Rows are points. Each copy is the shape, with its points in the same order, stretched, turned, moved and blurred by noise. Some copies are also mirrored. Which?
In the rows, 128 means zero.

Shape (8 x 3)
[[ 89 112 158]
 [118 139  85]
 [180 190  93]
 [153 149 113]
 [171 153 121]
 [102  84 151]
 [137 162 150]
 [121 142 153]]
Copy 1 (8 x 3)
[[101 138 156]
 [139 175  81]
 [151 118  43]
 [147 122  91]
 [151 109  95]
 [124 152 169]
 [108 107 108]
 [103 118 126]]
Copy 1 is: mirrored
Copy 2 (8 x 3)
[[100 118 166]
 [180 151 136]
 [174 225  97]
 [149 171 112]
 [140 183  99]
 [102  92 147]
 [113 183 137]
 [108 158 150]]
Copy 2 is: mirrored
Copy 3 (8 x 3)
[[114 100 156]
 [153 127  80]
 [192 203  81]
 [177 151 110]
 [191 162 122]
 [143  73 155]
 [150 163 141]
 [135 138 150]]
Copy 3 is: only turned
Copy 4 (8 x 3)
[[ 83  93 136]
 [127 119  65]
 [146 198  55]
 [138 156  84]
 [151 166 102]
 [113  74 143]
 [104 159 109]
 [ 97 138 123]]
Copy 4 is: only turned

Shape (11 x 6)
[[ 82 121 138 128 122 202]
 [155 182  96  84 102 109]
 [117 163 118 107 186 168]
 [151  93  94 107 102 136]
 [ 93 169 116 154  89 100]
 [138 169 157 184  78 100]
 [ 83  97 157 177 102 114]
 [123 162 125 173 125 135]
 [143  96 120 118 102 127]
 [155 120  78 145 142 141]
 [157  80 119 150 182 186]]
Copy 1 (11 x 6)
[[102  75 126 153 167 189]
 [120 191  94  84 152 147]
 [142 126 143 115 221 157]
 [ 95 105  89  87 136 117]
 [100 170 108 174 139 117]
 [150 160 107 189 104 115]
 [101  96 149 180 110  95]
 [141 137 102 174 162 119]
 [105 107 114  95 119 115]
 [126 114  84 107 179  96]
 [153  42 115 102 189 106]]
Copy 1 is: only turned
Copy 2 (11 x 6)
[[102 128 127 169  98 171]
 [192 206 136 143 121  94]
 [ 91 176 113 169 159 117]
 [182 151  77 127 120 155]
 [155 129 140 173  62  76]
 [188  90 164 201  93  80]
 [128  55 116 145  82 104]
 [142 119 125 203 114  98]
 [172 120  98 125 118 146]
 [163 148  64 178 140 127]
 [108 112  65 173 193 169]]
Copy 2 is: only turned
Copy 3 (11 x 6)
[[ 82 104  97  84 130 168]
 [200 170  98 105 153 131]
 [109 141  86 106 203 144]
 [164  87 106 134 118 136]
 [128 181 118 131 103 124]
 [134 177 166 151 106 162]
 [ 79 110 165 138  92 125]
 [110 158 118 155 134 158]
 [151  97 131 131 119 133]
 [137 113  84 173 143 142]
 [ 95  62 112 166 170 166]]
Copy 3 is: only turned

Shape (12 x 8)
[[163 169 163 140  85  98 109 152]
 [ 88  92 103 111 115 112 135  89]
 [107 118  89  98 132 157 111  68]
 [ 84 101 187  87 156 142 139 140]
 [ 92  98 121 111 111 106  87 123]
 [153  93 134 180 112 157 172 159]
 [129 174  91 128 107 193 187 143]
 [ 58 135 172 161 162 147  87 104]
 [121 167 185 143  81  98 101 137]
 [140 118 158 176 168  94 100 127]
 [128 128 120 107 157 105 187 163]
 [ 65  97 149 101 127 175 173  80]]
Copy 1 (12 x 8)
[[191 137 103 120  99 111  98 167]
 [ 43 125 100 127 112 140 136 126]
 [ 72 138 110 108 132 171 137  87]
 [ 68 150 153  81 138 113 148 156]
 [ 76 118 107 108 113 157 102 173]
 [117 128 110 126 177  43  98  88]
 [107 211 108 152 190 102 107  69]
 [ 91 141 194 109 115 138  79 136]
 [161 147 119 104  72 111  83 176]
 [142  92 168 134 112 108 106 146]
 [ 91 156 134 161 170  87 156 152]
 [ 23 173 124  86 128 117 149  74]]
Copy 1 is: mirrored
Copy 2 (12 x 8)
[[110 154 118 103  67 153  97 111]
 [167  87 143 153 148  74 144 121]
 [189  96 133 126 168  98  92 123]
 [101  71 144 149 181 183 126 119]
 [112 102 129 156 136  99 108 131]
 [147  95  98 136  92 157 162 192]
 [198 165 132  86 146 156 128 173]
 [106 103  54 162 175 173 102  97]
 [100 151 107 134  89 153  96  88]
 [ 85  72  54 121 107 146 130 106]
 [127  98 153  89 142 134 184 137]
 [185  88 147 166 184 156 146 118]]
Copy 2 is: mirrored
